Each row is a point. The points of each table are mixes of a few directions, plus a little noise. How many directions does each table use, and how many do they share? Where both have some left over, give the other angles between the two spaces (their principal angles), to ten degrees, smallest first.
(in the rows, 128 means zero)

First (5 x 2)
160	60
109	168
133	118
113	158
125	135
Second (4 x 2)
156	70
112	161
111	164
133	117
Directions: first 1, second 1, shared 1

First (8 x 6)
107	74	156	156	118	148
100	110	154	167	119	152
150	174	66	101	130	84
140	113	153	108	136	140
164	132	135	135	138	134
82	80	187	126	122	164
149	141	71	112	125	87
132	200	103	119	134	116
Second (8 x 6)
119	167	131	168	127	142
129	125	128	125	128	127
145	51	123	50	131	100
121	157	130	157	127	139
122	154	130	155	127	138
143	61	123	60	130	103
133	108	127	107	129	121
111	201	133	203	125	155
Directions: first 4, second 1, shared 1

First (7 x 9)
142	43	32	95	132	41	90	25	128
122	144	168	137	135	177	136	169	143
130	135	116	128	120	106	130	117	114
122	151	168	138	132	172	139	169	137
124	163	154	140	121	144	143	157	119
130	138	119	129	120	109	132	121	114
126	122	139	128	135	148	126	138	140
Second (9 x 9)
143	134	133	129	138	145	120	134	128
111	96	118	130	111	82	145	93	143
58	87	120	120	98	93	151	121	150
91	153	119	123	107	119	135	154	102
154	143	138	129	147	162	114	144	125
41	94	122	116	95	106	150	140	146
232	165	134	143	167	149	104	107	108
108	123	116	128	109	92	141	113	122
214	157	152	135	181	204	91	146	127
Directions: first 2, second 3, shared 1; angles 40

First (11 x 12)
154	138	57	93	143	127	122	136	129	139	166	139
71	153	178	176	130	94	113	106	142	138	132	101
53	167	177	186	136	78	105	99	148	145	146	93
148	161	17	85	159	108	108	132	136	154	204	134
136	96	185	139	106	155	147	133	117	107	74	134
142	117	127	119	123	140	135	134	123	122	117	135
144	92	179	133	105	160	150	137	115	105	73	138
167	91	140	109	111	167	150	145	113	108	87	148
154	120	97	104	130	141	132	138	123	126	133	140
107	150	116	137	139	106	115	119	137	140	154	117
131	123	133	128	125	132	131	130	126	125	121	130
Second (9 x 12)
123	128	115	101	130	131	113	135	120	118	109	90
139	129	159	192	124	118	164	112	148	151	171	218
129	128	132	136	127	127	133	126	130	131	133	139
124	127	115	101	130	132	113	134	120	118	110	91
131	128	135	143	127	126	136	124	132	133	138	148
128	128	127	127	128	128	128	128	127	127	127	126
140	130	163	200	123	117	169	110	150	154	176	229
125	128	119	109	129	131	118	132	122	122	115	103
114	127	86	42	133	141	79	149	101	97	70	7
Directions: first 2, second 1, shared 0; angles 80

First (8 x 18)
90	116	105	125	126	137	119	108	114	173	78	126	123	129	143	149	149	125
57	89	76	125	73	169	128	121	153	195	67	115	113	105	127	147	139	115
150	146	141	126	154	116	127	128	105	115	140	131	131	145	134	122	131	137
175	148	186	141	181	72	120	107	119	73	160	152	148	129	137	139	131	125
183	155	137	121	123	139	147	178	131	76	204	115	126	146	103	76	93	146
140	139	155	133	171	93	115	99	104	120	117	143	138	136	147	148	146	128
125	90	145	145	62	133	145	147	226	84	172	133	135	63	91	124	92	96
104	142	79	107	134	164	125	135	70	188	87	108	110	171	144	117	145	153
Second (8 x 18)
72	131	146	161	124	175	142	144	114	159	121	113	150	162	112	154	163	133
147	124	141	105	121	76	112	106	171	104	139	89	87	104	129	99	95	123
32	131	171	176	115	185	144	145	130	172	123	75	145	177	99	158	174	134
212	127	83	91	143	92	118	120	111	95	129	192	126	90	154	109	96	125
107	125	158	125	116	101	120	115	170	123	137	69	95	124	118	113	115	126
71	130	149	158	122	169	140	141	121	157	123	106	145	160	112	150	160	132
224	128	69	92	149	104	122	126	91	96	125	220	142	91	160	116	102	125
161	128	107	116	135	121	126	127	114	117	126	161	133	116	139	124	119	127
Directions: first 3, second 2, shared 0; angles 60, 70

First (11 x 24)
164	147	140	107	149	150	118	135	151	111	121	143	168	136	154	134	112	135	130	119	108	117	152	125
145	133	139	120	142	140	123	127	141	120	130	130	153	134	143	133	125	129	120	130	122	129	155	130
173	149	147	104	158	159	115	133	159	106	125	142	185	140	165	138	113	134	123	122	106	121	173	128
21	69	99	192	71	64	157	103	62	179	153	78	17	106	52	112	179	105	114	160	192	164	71	141
181	159	140	96	155	159	114	142	160	103	113	155	181	138	165	135	100	141	138	109	94	108	150	120
135	124	141	128	140	137	126	121	136	125	136	120	149	134	139	134	135	125	113	138	132	137	162	135
81	97	122	159	109	103	140	111	102	151	146	98	89	121	99	125	158	114	110	150	162	153	125	140
175	158	134	97	147	153	116	144	155	105	111	157	168	134	157	132	99	141	144	106	95	105	134	118
168	156	131	101	142	148	118	144	150	108	111	155	160	132	152	130	101	141	146	107	98	106	126	117
131	129	130	127	131	131	127	128	130	126	130	127	133	129	131	129	128	128	126	130	128	129	134	129
33	87	85	178	63	64	155	120	62	171	134	103	7	102	51	106	157	115	143	135	172	141	27	127
Second (10 x 24)
116	111	176	195	149	131	121	116	129	117	162	60	118	153	105	132	125	126	93	164	107	156	207	145
115	100	160	186	150	126	117	116	119	118	155	76	116	148	100	124	125	119	97	157	114	145	183	136
150	219	115	45	74	143	159	149	178	143	105	172	160	112	193	168	132	165	169	100	137	131	101	141
120	82	115	148	151	118	113	120	97	124	127	130	113	127	99	101	126	107	118	129	131	115	110	113
150	219	113	42	73	143	159	150	178	143	104	176	161	110	194	169	132	165	172	97	138	130	97	141
125	119	132	140	135	127	125	125	124	125	133	119	126	131	121	124	128	125	122	133	126	130	136	128
148	209	114	52	80	141	155	147	172	142	106	171	157	113	187	164	131	161	167	101	137	128	100	139
116	63	120	167	162	114	107	116	88	121	132	120	106	132	86	93	126	99	108	136	129	114	119	111
120	105	143	162	144	125	120	121	119	122	141	102	119	137	109	122	127	121	110	143	121	134	154	130
119	54	92	143	162	109	105	120	76	125	116	153	105	119	86	81	128	93	122	120	140	95	74	97
Directions: first 2, second 2, shared 0; angles 40, 60
